Every row gives one point. The window is the flat piece filled in between its corners: a triangle in 3 columns, a solid with four corners in 4, and so on. A path goes straight from each point to the next, and from the last back to the first. List the points from which the path goes on through the window.
In the rows, 128 means zero.

Window, 3 rows:
[[ 52 109 190]
 [105 118  86]
 [181 101 132]]
Path:
(1): [168 125 133]
(2): [150 140  96]
(3): [127  68 100]
(4): [119  56 178]
(5): [104 124 175]
(6): [168 145 166]
(7): [171  84 121]
(8): [ 42  78 203]
(9): [ 72 151 230]
(10): [187 152 144]
(11): [159  73 127]
(12): [177  58 105]
(13): [158 171  98]
(14): [ 94 140 110]
(15): [ 89  59 136]
(16): [131  57  99]
Through the window after points: 6, 10, 14, 16

Window:
[[ 58 183   7 147 233 176]
 [ 93 123 135 128 101 161]
 [150 144 178 145 133 108]
 [161 153  78 183 122 138]
 [167 151 154  49 154 131]
 [100 181 148 114  87 126]]
Path:
(1): [ 85 137 103 120 164 118]
(2): [ 80 155  87 105 157  85]
(3): [122 163 146 120 173 162]
(4): [123 157 160  79 141 209]
(5): [ 87 129 120 109 133 113]
(6): [123 155  96 119 126  92]
(7): [103 173 152 145 149 169]
(8): [119 181 146 159 137 186]
(9): [ 98  97  93  84 115 116]
(10): [110 120 117  99 137  66]
(11): [139 169 108 117 134 171]
(12): [142 204  83 132 150 228]
Through the window after points: 6, 8, 12

Window, 8 rows:
[[ 42 135 112 184 103 109 134  82]
 [111 186  89 118 145 137 110 133]
 [136 156 114 208 154 114  86 100]
 [135 159 135 166 130 170  73  88]
 [156  90 150 151 138  99 133  94]
 [133 101 167 171 105  68 109 151]
 [ 90  61 150 129 182 122  75  72]
 [  7 171 155  96 177 134 214 174]]
Path:
(1): [104 117 157 144 141  90 119  72]
(2): [110 141 146 121 145 100 104  65]
(3): [ 76 110 113 158 168 152 128 131]
(4): [111 109 117 156 126 126 119 154]
(5): [128 130 178 159 124  60 100 111]
(6): [134 173 136  94 134  93 100  78]
(7): [ 73 135  77 172 167 173 113 167]
(8): [ 66 120 119 150 166 135 163 154]
(9): [ 61 189 162 105 149 113 148 122]
(10): [136 140 160 131 148  70 103  88]
(11): [134 118 135 151 141 136 106 141]
(12): [ 90 118  90 184 136 133 168 159]
(13): [ 95 135 187 123 166  56 108  97]
(14): [ 97 180 165 172 121  69  97  78]
(15): [128  84 149 162 114  92 118 162]
(16): [116  77 127 189 142 140 102 140]
Through the window after points: 4, 6, 8, 14

Window (11 x 11):
[[109  70 157  70 168 110  84 176 149 115 132]
 [107 150 172 161  69 180 132 122 123  98 164]
 [168 114  77 147 161 113   9 112  80  91 171]
 [119 160  73 192 106 110  99  47   7 135 161]
 [128 112 105  63 125 170 139 181 144 141 150]
 [184 133 168  70  55 129 135 156 123 135 105]
 [120  97 123 109  73 155 129 212 138 143  72]
 [170 121 144 138 114 187 169  87 112 105 107]
 [121 156  66 127 173  41  46 167 125  84 149]
 [163 163 166 131  83 162 129 101 154 185 111]
 [ 90  78  57 192  68 118 144  92 108 110 187]]
Path:
(1): [179  94 131 190 188 126 122 185 122 102 182]
(2): [199  96 126 164 165 138 160 202 118 134 126]
(3): [ 93 146 131  59  87 135  66 104 128 108 114]
(4): [146 119 122  86  73 157  64  82 137 118 125]
(5): [129 135 134 149 123 129 149 147 100 125 163]
(6): [175 139 153 157 127  95 137 171  59 143 185]
(7): [ 96 111 134 114  90 178 109 121 154 101 109]
(8): [140 136 115 120  94 153 102  84 104 115 121]
Through the window after points: 6, 8

Window (12 x 12):
[[ 92 163  83 145 156 116 158 116 189 130 103 143]
 [ 80 126 149 142  88  41 155  70 170 217 187 116]
 [146  71 134 133 187 183  72 101 151 138  81 160]
 [ 61 156  72 158 107 131  92 119 122 176 194 120]
 [110 113 141 159 239  99  48  41  89 113  95 109]
 [159 101  91  97 196 128 201 130  89 103 197 138]
 [176 109 131  81  94 129 236  92 117  48 239  25]
 [ 92 129 143 170 212 206 127 140  92 177  76 109]
 [123 181 169 105 215 179  57 155 110 157  73 154]
 [ 79  78 108  46 110 114 203 106  47  55 186  78]
 [162 127 119 127 103 134 202  91  53  68 159 139]
 [112 101 186 174 191 151  83 212  95 100 103 113]]
Path:
(1): [ 37 155 144 152 132 156 141  83 165  98 166 180]
(2): [145 114 114 112 176  99 121 129 126 179 121  75]
(3): [160 127 103  84 103  79 147 140  78 125 141  51]
(4): [ 63  85 140 110 154 155 196  63  93  64 193 140]
(5): [ 31 132 175 153 216 165 125  85 175 130 162 170]
(6): [187  86  89 121 138 151  94 128  99 141  76 111]
(7): [209 112 105 103 182 135 112 113 101 134 103  78]
(8): [ 40  96 180 158 156 160 117 115 102 107 161 149]
(9): [109 104 174 134 158 174 133 100 120  72 179 120]
(10): [165 102  75  93 169 111 159 119 107 144 126 110]
(11): [136 126 140 120 174  58 116 175  89 198  80  72]
(12): [106  91 111 133 143 217 135  38 135  70 213 181]
Through the window after points: 3, 5, 9

Window, 14 rows:
[[130  55 108 125 126  51  45 175 126 130 110 126 130 148]
 [126  19 106 185 111 183  13 158 159 133 136  78  93 155]
 [182 124 198  75  97 144 140  78 169 168 103 156 201 101]
 [180 116 134  84 171 208  47 155 158 151 128 125 180  92]
 [109 190 109 164 176  84 162 134 177 151   7 134 182  78]
 [118  62 121  90 191 133 143 130 115 117 163 124 130 185]
 [189  93 183  97 117 162 108 102 125 125  95 241 120 136]
 [125 125  97 106  71  85 169 141 130 124 100 154 121  67]
 [157 146 150 138 128 112 135 113 159  83 123 129  42 171]
 [192  80 122 106 131 169 115 138  47 200 150  77 153 129]
 [128 139  86 120 194 131 143 106  95  54  86  64 167 131]
 [136 122 118 116 176 125 126  38  48 164 188 112 114 145]
 [136 155  57 117 106 236  36 152 136  96  95 118 110 213]
 [147 146 131 172 154  63 172 101  82  98 174 195 146 167]]
Path:
(1): [ 60  81 165 126 131 132  62 188 112 114 118 108 162 171]
(2): [209  80  84 117 141  94 112 100 136 138 124 159  99 126]
(3): [190  84 104 102 159 117 108 106 144 121 134 122 121 158]
(4): [ 65 141 121 130 121 150 130 136  70 134 132 142 134 135]
(5): [114 158 144 131 126 121 113 149 135 113  89 102 145 123]
(6): [170  97 106 143 168 125 134  88 151 137 109 160  99 145]
(7): [221  66  99 106 138  72 114 130 224 146  57 163 181 115]
(8): [ 62 164 144 134 150 186  81 150  43 123 161 101 113 123]
(9): [105 132 166 146 138 154  53 174  93 147 142 137 119 147]
(10): [196  69  45  85 137 151 144  53 142  92 130 111 132 171]
(11): [226  65  71 105 138 157 128  92 132 153 156  96 105 105]
(12): [107 143 174 129 136 131 110 157  63 143 110 126 168 170]
(13): [117 151 164 134 133 120 139 162 127 130 105 104 138 117]
(14): [181  56  29 152 164 135  64  60 148 144  98 176 155 159]
(15): [164  85  88 119 158 148 131 127 122 131 128 126 128 173]
(16): [ 80 149 184  82 145 154  68 130 116  92 136 120 143 122]
Through the window after points: 1, 3, 5, 7, 11, 13, 15

Window:
[[129  27  55 106  82 112  85 122 124 166  98 186 125 100]
 [150 139 119 139  78 109  86 136 132 138  94 140 172  96]
 [135 160 133  92 123 104  94 100 127 190 137 146 138  98]
 [132 154 120 116 144 182 153 185 133 129 125 156 108 121]
 [125 144 137 143 128 131 155 220 197 158 193 129 122 102]
 [ 79 131 164 123  89 239 189 109 191 210  73  48 113 119]
 [141 106  58 116 111  69 163 105 138 126 109 151 124 123]
 [ 80 149 135 133 172 126 119 202 150 131  19  96 121  88]
 [124 117 136 148 112 100 121 147 129 181 146 125 168 163]
 [ 74 145 116 139 138 170 141  93 178 116 117 126 115 126]
 [179  84 249 213 107  65 164 189 145 176 215  88 119 122]
 [144 148  70 118  97 110  34 118 105 165 113 103 114 121]
 [104 158 146 102 111 106 133  98 103 121 189  66 162 115]
 [120 176 153  34  86 122  91 153 167 146 128 147  99 149]]
Path:
(1): [190 112 106  80 125 137 123 190 131 158 136  86 143 120]
(2): [150 116 161 154 174 167 104 131 143 124 155  94 142 126]
(3): [112 137 139 135  99 113 153 148 154 158 136 136 113 116]
(4): [ 90 138  97 151 108  92 142 134  94 168 120 141 105  82]
(5): [198  94 105  69 111 121  95 115 205 126 123 132 168 166]
(6): [142 110 121 111 121 142 115 136 156 176 148 115 136 133]
(7): [ 94 178 135 190  59  65 124 123 100 102 123 144 110  92]
(8): [115 151 132 154  92 141 160 153 122 181 127 127 113 125]
(9): [155 101 118  69 140  77  56 170 189 118 169 111 168  93]
(10): [164  99 127 132 135 140 103 139 139 142 139  96 134 115]
(11): [ 42 187 136 140  74  92 189 135 129 174 117 149 137 122]
(12): [ 85 165 160 107  24  81 135 175 104 221 149 166 152  91]
(13): [142 124 113 120 164 151 126 164 199 114 144 113 103 130]
(14): [166 103 128 106 139 147  85 109 200 131 149 131 137  95]
(15): [ 97 155 137 142  92  94 144 163  93 168 117 104 111 124]
(16): [ 80 147 151 167 110  92 123 120 149 135 141 166 118 117]
Through the window after points: 2, 4, 12
